Each row of a before or after table is a point. The points were changed in one or more steps. Then noise was added and the rows were shuffled. The steps act on columns, c1 being the first. Write out the steps. A step turns or swaps two columns, mirrors them in a line or flattens them onto one, adds a multiple of one to another, or multiplies or shifts one. Angles are multiples of 10 degrees, from the lower column toward the higher: turns from -170 to 170, lines from 10 to 170 but not 90. Use the fewest steps. Two steps may share a column if one is a turn and the other turns, adds or multiplies; they go together, in the order done. Otherwise the lowest column goes first.

Before:
[[ 23 -10  26]
 [ 17 -45  76]
 [ -4  28   1]
 [  0  10   2]
 [-34   6 -30]
 [ 18 -27  62]
 [-25  15  -1]
 [ 10  -4  -7]
 [-22   9 -16]
 [ 38 -22  55]
 [-33  30 -10]
 [-17  62 -14]
 [-20  12 -22]]
After, 13 rows:
[[ 21   9 -18]
 [ 31  -9 -32]
 [-13   3  -5]
 [ 39  55 -14]
 [ 25   1 -15]
 [  0   9   2]
 [-32 -21  65]
 [ 41  14 -12]
 [-29 -36  74]
 [-45  -6  57]
 [ 15  34   1]
 [ 31   4  -1]
 [-27  -2  26]]
Steps: mirror c1 and c2 in the line at 80 degrees

Before:
[[ 19  11 -21 -24]
 [ 18  -2  49 -17]
 [ 17   6 -21   0]
 [ 22   4 -11   0]
 [ 19  29 -18  -5]
 [ 24   1 -12   1]
 [ 26  12  -4 -18]
 [ -4  -4 -21 -26]
 [ 13   3  37 -16]
 [ -7   0 -13  -3]
 [-95   1  33 -25]
 [ 25  20 -17  -2]
 [ 14  -3 -10  -4]]
After:
[[ 17   2  33  11]
 [ 20  -2  51   7]
 [ 21   4 -13  -9]
 [  9  -5 -17  29]
 [ -6   2 -13   4]
 [ 30  11 -13   9]
 [ 19   6 -11  -3]
 [ 21  32 -31  -3]
 [-81   1  30  57]
 [ 28   7 -29  17]
 [ 15  -6  -8   0]
 [ 24  21 -28  -7]
 [ 15   8 -26  -1]]
Steps: mirror c1 and c4 in the line at 170 degrees; add -0.5 times c2 to c3

Before, 13 rows:
[[-36  23 -30  -2 -21 -25]
 [  6 -10   5 -45 -38  33]
 [ 12  47 -23  -9 -26  -1]
 [  0  19  -9  21 -18  -9]
 [ 44 -12  38 -43  56  11]
 [  1 -18  30   1   2  29]
 [-29  38 -57  21  -5   4]
 [-16 -16 -16  29  -1 -18]
 [  5  -3  15   2  15  -6]
 [ 26  23 -24 -43 -37  40]
 [ 24  25  32 -19  24  51]
 [-39  25  -8   3 -23 -22]
 [ 21  25 -38 -11 -52  11]]
After (13 x 6):
[[-57  33  28  35 -38  34]
 [ -5 -10 -34  29  24  51]
 [-32 -37  47  32 -27  -2]
 [ 16  31 -55  30  56  14]
 [-12  14 -28 -10   3  29]
 [ 48 -46  39   0  -8   5]
 [ 17 -18  26  12 -22 -25]
 [  7   0 -23  -2  14  -7]
 [-18 -26  22  -9 -16 -10]
 [-60   2  60  47 -38  41]
 [ 21  -3   6 -34  -1 -18]
 [-68 -15  83  22 -53  12]
 [  7 -22   3   9 -22 -22]]
Steps: add -1.5 times c5 to c1; turn c1 and c3 by 150 degrees; turn c2 and c4 by 150 degrees

Before (9 x 8):
[[-67 -24 -14  15 -25 -23   2  -8]
 [ -6   9  20   0 -23  26  33 -11]
 [  7  -9  34  21 -23  -3  -8  -2]
 [ -7 -32 -10   6   0   3 -12 -14]
 [-14 -10  -7  43  -8 -45  -5 -59]
 [ 11  64  -9  10  -1 -25  -1 -13]
 [-20 -26  -6  44  -5 -19  11   3]
 [ 11  -8  23 -64 -23   9  49   2]
 [  6 -33 -13  33 -39  -4  -6  -5]]
After, 9 rows:
[[ 34 -12 -95 -41  -9 -45 -25  48]
 [ 12 -40 -30 -15  -1   6   3  12]
 [ -4  83 -31  -8  -4 -24  -5  16]
 [  9  11   3  10 -23  22 -21  10]
 [ 18 -36  -4 -32  -4 -21 -35 -10]
 [ -6  -9  31 -33 -22  -2  -7   3]
 [ 64 -32 -25 -25 -26 -21  -9 -16]
 [-11  -8  24  67 -25   9   7   0]
 [ -5 -43 -20 -46 -42  -3 -16   9]]
Steps: add 1.5 times c8 to c3; turn c1 and c8 by 160 degrees; multiply c2 by 1.3; turn c4 and c7 by -140 degrees; add 0.5 times c5 to c4

Before, 10 rows:
[[-12 -26  -6   8 -53 -40   0  17  20]
 [ 26  24   4 -21 -18  54  11  11   3]
 [-11  12 -30  14 -22  44 -36 -21  17]
 [ -6  27  -1  27   7 -15  12   1 -32]
 [ 13 -14  14  25 -24   2   2  43 -25]
 [-22 -22 -17  19  21  38   5 -22 -11]
 [-11  -6  -2 -19   1 -22  -7  13 -14]
 [-25  -5 -24  17  22   2  19  33 -14]
 [-27  10  38  19 -14 -33 -16  16  12]
 [ 21  21 -13  29  15 -10  -9  16  15]]
After, 10 rows:
[[ 62  11  21  30 -20  43 -37 -22  16]
 [ 94  -4  16  35  24   1  19  35 -14]
 [ 33  -6  -3 -37   3 -20 -10   9 -16]
 [ 41 -25   5  17 -50 -38  -5  15  17]
 [ 83 -22   6  36  18  41   7 -22  -9]
 [ 15  25  -3  54  10 -16  10   1 -30]
 [-53 -16 -10  48 -23  -3   5  41 -26]
 [ 36  10 -46  36 -13 -31 -15  12  10]
 [-47  20  16  59  11 -13  -9  15  13]
 [-78  27   2 -42 -19  54  10   9   4]]
Steps: turn c1 and c3 by 160 degrees; multiply c1 by 3; multiply c4 by 2

Before:
[[ 26  70   4  54  48   8 -59  17 -13  33 -40 -25]
 [  1  11  47  -7 -15  -2 -33  -6  41  15  -5 -43]
 [-15 -14  -6   0 -25  33   6   3   5   6 -24   4]
 [ -2   0 -29 -16  36 -14   2  60  40 -21 -27  41]
 [-41 -15 -29  10  74   4  35   9  10 -16 -41  28]
 [  2 -27 -10  17   1   8  29  -6  26  37 -28  -5]
 [ 23 -12 -25  41  25 -11 -16  39 -34 -27 -27   4]
 [-17  44  37  22 -25  10  28  -6  31  46 -23 -57]]
After:
[[-42 -16  35  11 -23  32  48  18   9 -29  53  30]
 [ 10 -17  -2  -1 -22   9   6   2  29  -6 -11  26]
 [-70  27   4   8  46 -11  28  55   5  58  15  40]
 [ 12  24 -29 -19  25 -32 -23  58  -9  15  -4  27]
 [  4  -5 -31 -64  34  39 -18   5 -17  -7 -41  19]
 [ -6   0  53  -4 -14  37   9 -11  -3  37  39  16]
 [ 24   2 -16  10   1  29  33  12   5 -33   4  25]
 [ 14 -38 -28  -7  77  10 -14  11   9 -34 -39  32]]
Steps: turn c1 and c2 by 90 degrees; turn c4 and c8 by 70 degrees; swap c6 and c9; turn c7 and c10 by -90 degrees; mirror c11 and c12 in the line at 140 degrees

Before, 9 rows:
[[ 14 -57  31   2  -8 -37  32  17  12  36  37 -32 -23  -2]
 [  8  -4  -2   7 -16  -9   0  95 -26 -20  40 -25  70 -12]
 [  9   9  13   8 -10  35   4 -16  14  28 -42 -10 -27  61]
 [ 13 -17 -13 -10  13  47  25  21  20 -38  33 -18  25  -8]
 [ 30  -6  17  14  66  22   3  -2 -28   4  46  14 -19 -13]
 [  8 -47   6  21 -24 -15  12  -7 -14  25  35 -30 -39  -1]
 [ 59 -18  19  -7  14  46  -6 -10   8  16  22 -28 -22  -8]
 [  9   9  25  13 -24  46   2  14  40  37  47 -31 -20   6]
 [  2 -10  28 -20   1  46  -8  -7 -29  21  28  66 -30   4]]
After:
[[  9 -18 -16  24  58   3   0   9  19 -38  37 -20 -36 -10]
 [ -7  -7  31 -32  39  20 -19 -71 -30  23  29 -11  29   7]
 [ 22 -14  16  23  54   3 -17   9   6  19  24  17  21  -6]
 [  2  11  23  12  26  48 -18  41  35  38  50   2  10  12]
 [ 10  -1  16 -22  56 -58 -15  -3 -29   3  45   3   8 -15]
 [  5 -52  34  19 -36 -13 -43  28  14  39  40  -6  -4  -4]
 [ 10 -49   6  -2 -26  16 -29  34 -15  32  34  13  17   1]
 [  4   9  19   3  -6  87 -21   2  16  30 -36  21  12  58]
 [  7  -3  -6   9  -9  -6  58  55 -28 -29  36 -77 -45 -13]]
Steps: multiply c1 by 0.4; turn c4 and c12 by 140 degrees; turn c8 and c12 by -70 degrees; add -1 times c14 to c5; turn c5 and c6 by -60 degrees; turn c7 and c13 by -130 degrees

Before:
[[ 19  49 -60 -47 -54  42 -47  -1  36   1 -17  -9 -14  -9  16  25  -1 -56]
 [-46  20  13 -30 -20 -22  26 -14 -25  24  26  41  46  28   3  38 -13  13]
 [-15  31   5  39 -17  34 -42 -26  31  16 -31  34 -44 -38  36  33 -21 -62]
 [  6 -28  16 -15  -4 -18  22 -22  56 -32 -15 -23  29  27   6 -12  29 -11]
 [-21  22   8 -10   2 -27 -60 -46  27  35 -38  23  32 -63 -27 -41  -6   6]
 [-40   6 -49 -16   3  35 -36  46  -8 -34  41 -24 -17 -15 -23   5  43  31]
 [ -5 -45  30 -30  15 -11  15  29  39 -11 -39   7 -11 -16 -28  13 -47 -26]
 [ 10  17   3  21 -17   9  30 -40   8 -53  20 -16 -16  31   6 -30   1  17]
 [ 11 -43   2  14   3 -10   6  -5 -26 -15  -4 -51 -11 -10  29 -30 -26 -62]
 [-70  28 -40  -7  18 -39  13  -7   3  14  36   9 -12   2 -26   4  35   0]
 [-31  -1  25 -16  -8 -32  11  42  27 -41  34  18 -30 -42  32  40  21 -24]]
After (11 x 18):
[[ 17   0  -7  43  19 -46 -48 -18 -12   2  39  52 -14 -51  19  64  -2  34]
 [ 36 -30  32  33 -30  41 -42  -1 -24  16  37  23 -44 -36 -14   8 -20  53]
 [  7  22  -1 -17  24 -15  22  17  -6 -32  57  -2  29  33   7 -20  29  17]
 [-26 -57 -32 -25 -23 -12 -59  43 -35  36  35   3  32 -31 -19 -27  -6  19]
 [ 31 -17 -25  -9  50  13   6 -17 -10 -14 -25 -12 -11  41  10 -17 -27  39]
 [-21 -13 -20  37  23 -16 -37 -30  39 -33 -15  -7 -16 -10 -41  43  42 -42]
 [ 32 -41  44 -33 -16 -18  12 -46  38 -40  20  10 -31  -6 -31  -4  24  -5]
 [-29 -24  25 -10  -9 -29  16 -33 -31 -12  46 -13 -12  42  -5 -17 -50   0]
 [  4  31  39 -23 -36 -29  25  16  22  24 -30  28  48 -17 -45  10 -15  -1]
 [-24   5 -16 -38 -13  -7  13   6  36  14  -4 -18 -11 -29 -69  36  34   6]
 [  8  31 -23  10  20  21  30  42  23 -53   3  14 -17 -10  10 -19   1   9]]
Steps: swap c1 and c15; turn c2 and c14 by -80 degrees; turn c3 and c16 by -60 degrees; swap c4 and c6; mirror c5 and c12 in the line at 130 degrees; multiply c18 by 0.7; turn c8 and c18 by -150 degrees; mirror c9 and c11 in the line at 40 degrees

Before, 12 rows:
[[-46  34 -46  22  43  -3 -51 -23 -22  21  22 -10 -30 -30 -22 -16  24   0
  -26  34]
 [ 13  25  15 -55  36 -29 -19 -30  -5 -32  22   3 -19  26  -9 -33  18  11
    9 -17]
 [ 25   4  -2 -31 -11  22 -20   8 -46 -11  -9  47 -19 -39  -4  23 -20  13
  -20 -12]
 [ 12  42 -31 -53 -24 -26  25  14 -29  25  11  12  35  20  25  11  23  30
  -29 -19]
 [ 23   9  13 -25  11  30 -18   6  -1   9 -26  -6  43  24 -17 -34  20  -7
   38  26]
 [  5 -16 -31 -21 -11 -18  13  24 -10 -21 -32  32 -20 -28  22  37  37 -17
   27 -19]
 [ 21  40 -40  23   3 -28  17  29  11   8 -33  -7  26  39  18  -3  10 -14
   12  -1]
 [  8  33 -43   9  -5 -16 -44 -22  -6 -16 -40  53  43 -25  27  36 -17  -3
   35   0]
 [-28   1  20 -53  18  15 -38 -11 -26  19 -28 -26  11  -5  37  27 -23 -32
   36   9]
 [ 20  29  -7 -36  15  14   8 -40  24 -27 -24  18 -13 -12 -15 -22 -35 -19
  -39  39]
 [-51  -6   2  -4  13   4 -52  31  18  16 -35 -18  31 -12 -27 -12 -35  22
  -33 -13]
 [  9  14 -46 -12 -26  33   2  -4 -14  15  18  52  28  12  18 -31   4 -47
   15  -1]]
After:
[[  8  45 -32 -39 -22 -25  41  31 -32  18   7   0  35  42  24 -38  20 -10
  -24 -23]
 [ 19  33  -4 -36  17  13  14  10  21 -27 -23  49 -16   7 -12  60 -32 -14
  -40  39]
 [ 12  35 -43  -3  -2 -22 -23  78 -10 -13 -44  71  36 -26  27 -76 -17  51
   36   2]
 [  7 -19 -29 -30 -16 -19  28  66  -9 -22 -31  15 -19 -13  24 -76  39  61
   29 -13]
 [ 14  13 -46  -4 -25  33  25  90 -11  14  20  54  29  11  16  92   5  -1
   12  -5]
 [ 23  10  10  -8   7  26 -25  -4  -2   9 -22 -11  43  33 -20  75  15 -35
   40  27]
 [-24   1  15 -50  18  18 -54 -52 -27  21 -32 -13  12  25  35 -39 -25  65
   38  10]
 [-44  31 -49   8  43  -2 -29 -29 -20  17  21   6 -29 -39 -19  34  23 -19
  -27  35]
 [ 13  29  20 -33  34 -26 -26  -8  -3 -33  22  30 -18  52  -7  72  21 -51
   10 -18]
 [-50  -3   3 -10   9   1 -53 -21  17  12 -35 -45  26 -10 -25  14 -36 -33
  -29 -16]
 [ 23  37 -37  40   7 -26  37   6  10  12 -28 -36  24  24  20   8   5  10
    2  -1]
 [ 26   4  -5 -43 -16  25 -18  91 -44 -14 -12  41 -24 -20  -8 -58 -14  17
  -23 -13]]
Steps: add -0.5 times c3 to c7; turn c4 and c14 by -30 degrees; multiply c12 by 2; turn c8 and c12 by -60 degrees; multiply c16 by 2.5; turn c16 and c18 by 150 degrees
